Each row is a point. To make a cloud, some directions were put in groups of two or more. Within a group, all points are equally far from the middle, so they leave a hole (a ring in 2 directions, a hollow ball in 3). The other directions are filled evenly. Then the cloud was stretched, turned, moved and blurred a little. How many holes are there, and how many directions does each take, smallest first?

Cloud (21 x 3)
[[ 0.70  0.12  0.79]
 [-0.07  0.25  0.61]
 [ 0.51  0.46  0.06]
 [ 0.42 -0.09  0.40]
 [ 0.41 -0.02 -0.52]
 [ 0.24 -0.30 -0.34]
 [-0.53  0.11 -0.44]
 [ 0.73 -0.07  0.28]
 [-0.28 -0.25  0.10]
 [-0.03  0.09  0.80]
 [ 0.69  0.44  0.24]
 [ 0.30  0.00  0.01]
 [-0.37  0.03 -0.48]
 [-0.32 -0.43  0.54]
 [ 0.45  0.01  0.45]
 [ 0.21 -0.08  0.02]
 [ 0.25 -0.29  0.13]
 [ 0.29  0.20  0.72]
 [-0.06  0.15 -0.17]
 [ 0.32  0.23  0.17]
 [ 0.44 -0.35  0.12]]
Holes: 0

Cloud (32 x 4)
[[ 0.04  0.51 -0.11  0.04]
 [ 0.15  0.58 -0.34 -0.03]
 [ 0.34 -0.68  0.08 -0.14]
 [-0.54 -0.15  0.29  0.03]
 [ 0.04  0.44  0.36  0.12]
 [-0.29 -0.21  0.54  0.91]
 [-0.49 -0.08 -0.11  0.10]
 [ 0.22 -0.33  0.38  0.23]
 [-0.30  0.07  0.00 -0.16]
 [-0.77 -0.02 -0.30  0.35]
 [ 0.04  0.70  0.41 -0.15]
 [ 0.47 -0.20 -0.02 -0.24]
 [-0.49 -0.42  0.09  0.15]
 [ 0.52  0.39 -0.13 -0.22]
 [-0.34 -0.31  0.77  0.57]
 [ 0.51  0.43  0.21 -0.55]
 [ 0.47  0.45  0.29 -0.29]
 [-0.34 -0.27  0.07 -0.32]
 [-0.13  0.12 -0.10 -0.12]
 [-0.10 -0.16 -0.38  0.18]
 [ 0.57  0.09  0.21 -0.26]
 [-0.80  0.37 -0.43  0.30]
 [ 0.72 -0.16  0.51  0.24]
 [-0.01  0.44 -0.44  0.16]
 [ 0.03  0.18  0.76 -0.32]
 [ 0.40 -0.01  0.13  0.20]
 [ 0.24 -0.40 -0.33  0.12]
 [ 0.42  0.03  0.65  0.43]
 [-0.17  0.15  0.66 -0.27]
 [-0.32 -0.42  0.61 -0.05]
 [ 0.38 -0.06  0.09  0.82]
 [ 0.06  0.49  0.16  0.64]]
Holes: 0

Cloud (50 x 6)
[[-0.41 -0.06 -0.38  0.47  0.23 -0.31]
 [ 0.28  0.75 -0.06 -0.16  0.21 -0.21]
 [-0.41  0.21  0.09  0.63 -0.20 -0.31]
 [-0.31  0.24  0.44 -0.42  0.08 -0.76]
 [ 0.64 -0.12 -0.03  0.26  0.32 -0.21]
 [ 0.39 -0.19  0.45 -0.63 -0.18 -0.40]
 [ 0.69  0.05  0.66  0.05  0.16 -0.04]
 [ 0.28 -0.16  0.74  0.23  0.02 -0.70]
 [ 0.34  0.76  0.26  0.21 -0.10 -0.09]
 [-0.30  0.75 -0.06  0.12  0.06  0.16]
 [ 0.63  0.03  0.55  0.08  0.02  0.23]
 [ 0.04 -0.34 -0.09  0.00 -0.35 -0.78]
 [-0.61 -0.18 -0.07 -0.35  0.38 -0.11]
 [ 0.57  0.50  0.43  0.30 -0.11 -0.24]
 [ 0.38 -0.09 -0.56 -0.08 -0.43 -0.27]
 [ 0.12  0.07  0.10 -0.73  0.19 -0.58]
 [-0.31 -0.51  0.38  0.31 -0.18 -0.38]
 [ 0.58  0.09  0.43  0.03  0.06 -0.75]
 [ 0.33 -0.11 -0.20 -0.21  0.25  0.40]
 [-0.60  0.11 -0.29 -0.15  0.28 -0.52]
 [ 0.26  0.04 -0.25  0.56 -0.34  0.14]
 [ 0.40  0.03 -0.26  0.38 -0.46 -0.40]
 [ 0.10 -0.49  0.22  0.11  0.29  0.36]
 [ 0.22 -0.36  0.11 -0.49 -0.39 -0.55]
 [ 0.55 -0.46  0.40  0.20 -0.28 -0.28]
 [-0.39  0.69  0.16 -0.19  0.39 -0.24]
 [ 0.11  0.50 -0.11 -0.58  0.15  0.11]
 [-0.11  0.03  0.88 -0.12 -0.21 -0.58]
 [ 0.29  0.45 -0.52 -0.12 -0.32 -0.06]
 [ 0.32 -0.11  0.21  0.47  0.51 -0.32]
 [-0.19  0.69  0.37  0.43  0.14  0.01]
 [-0.03  0.41  0.54  0.00  0.45 -0.71]
 [ 0.03  0.49  0.46  0.13 -0.57  0.05]
 [ 0.05 -0.37  0.22 -0.08 -0.42 -0.74]
 [ 0.30  0.31 -0.40  0.07  0.44 -0.28]
 [ 0.62  0.09  0.50 -0.01 -0.09 -0.70]
 [-0.39 -0.33 -0.35 -0.25 -0.04 -0.57]
 [-0.68  0.08 -0.04  0.08  0.06  0.29]
 [-0.15  0.47  0.90 -0.15 -0.08 -0.28]
 [-0.22  0.45  0.44  0.42 -0.45 -0.13]
 [-0.49 -0.13  0.06  0.24 -0.49 -0.36]
 [ 0.23  0.56  0.10  0.02 -0.03 -0.79]
 [-0.40 -0.05  0.11 -0.09  0.72 -0.34]
 [-0.32  0.15 -0.39 -0.51  0.01  0.23]
 [ 0.43 -0.57 -0.13 -0.33 -0.02 -0.09]
 [ 0.01 -0.70  0.28 -0.15  0.04 -0.49]
 [-0.69  0.21  0.14  0.13 -0.29  0.03]
 [ 0.01 -0.40  0.17 -0.70  0.05 -0.33]
 [-0.22 -0.01 -0.14 -0.74 -0.11 -0.41]
 [ 0.10  0.54  0.23 -0.65  0.22 -0.21]]
Holes: 1 (6)

Cloud (50 x 6)
[[ 0.12  0.41 -0.05 -0.36 -0.31 -0.31]
 [ 0.49 -0.06  0.16  0.38 -0.42 -0.15]
 [-0.03 -0.25 -0.84 -0.17 -0.21 -0.23]
 [ 0.44  0.35 -0.62 -0.45  0.01 -0.13]
 [ 0.44  0.02  0.32 -0.30  0.16  0.42]
 [-0.53 -0.41 -0.42  0.43 -0.49 -0.07]
 [-0.36 -0.37  0.15 -0.52 -0.19  0.11]
 [-0.23  0.20 -0.03  0.30 -0.24  0.14]
 [ 0.43 -0.02 -0.04 -0.51  0.55  0.06]
 [-0.32 -0.20 -0.80 -0.51  0.13 -0.76]
 [ 0.28 -0.55  0.47 -0.30  0.21 -0.59]
 [-0.22  0.06 -0.79  0.25  0.03 -0.27]
 [-0.65  0.12 -0.44  0.02 -0.37  0.10]
 [-0.53 -0.32  0.34  0.52 -0.11 -0.45]
 [ 0.36 -0.24 -0.08 -0.38 -0.25  0.47]
 [ 0.44 -0.50 -0.14  0.15  0.14  0.21]
 [ 0.42  0.05  0.41 -0.42  0.24  0.13]
 [-0.11 -0.85 -0.60 -0.36 -0.04 -0.53]
 [-0.66  0.38  0.08  0.00  0.64 -0.57]
 [-0.27 -0.34 -0.24 -0.13 -0.02  0.25]
 [-0.09 -0.81 -0.18 -0.11 -0.28 -0.32]
 [ 0.13 -0.39 -0.24 -0.12 -0.39  0.40]
 [-0.28 -0.48  0.12 -0.14  0.32 -0.42]
 [-0.42 -0.75 -0.60 -0.22  0.23 -0.21]
 [ 0.27  0.18 -0.43 -0.17  0.41 -0.34]
 [ 0.31 -0.09 -0.39 -0.25 -0.05  0.17]
 [ 0.27  0.06 -0.20 -0.26 -0.14 -0.54]
 [-0.49 -0.56 -0.08  0.37  0.25 -0.27]
 [-0.07 -0.12 -0.05  0.57  0.19  0.55]
 [-0.10 -0.78 -0.69 -0.11 -0.08 -0.76]
 [-0.05 -0.16  0.24  0.12 -0.16  0.17]
 [ 0.61  0.07  0.21 -0.68  0.81  0.40]
 [-0.19 -0.18  0.03 -0.57 -0.44  0.11]
 [-0.36 -0.43 -0.62  0.10 -0.28 -0.39]
 [ 0.31 -0.43  0.06  0.35 -0.08  0.23]
 [ 0.02  0.18 -0.44  0.25 -0.51 -0.17]
 [-0.36 -0.47 -0.09  0.15 -0.65 -0.19]
 [ 0.05 -0.37  0.09  0.34 -0.53 -0.19]
 [ 0.68 -0.36  0.10 -0.66  0.02  0.11]
 [-0.21  0.22 -0.30 -0.12  0.21 -0.67]
 [ 0.25 -0.28 -0.61 -0.53  0.09 -0.53]
 [-0.26 -0.43  0.32  0.53 -0.19  0.46]
 [ 0.06 -0.41  0.38  0.41  0.16  0.51]
 [ 0.13 -0.05  0.11  0.29 -0.33  0.11]
 [-0.67 -0.53 -0.39  0.17  0.05 -0.54]
 [-0.39 -0.39  0.17 -0.06  0.87  0.04]
 [-0.07 -0.10 -0.57 -0.13 -0.36  0.43]
 [ 0.15 -0.12 -0.64 -0.92  0.20 -0.38]
 [-0.49  0.21 -0.81 -0.10  0.33 -0.13]
 [ 0.61 -0.08 -0.12 -0.08 -0.04 -0.18]]
Holes: 0
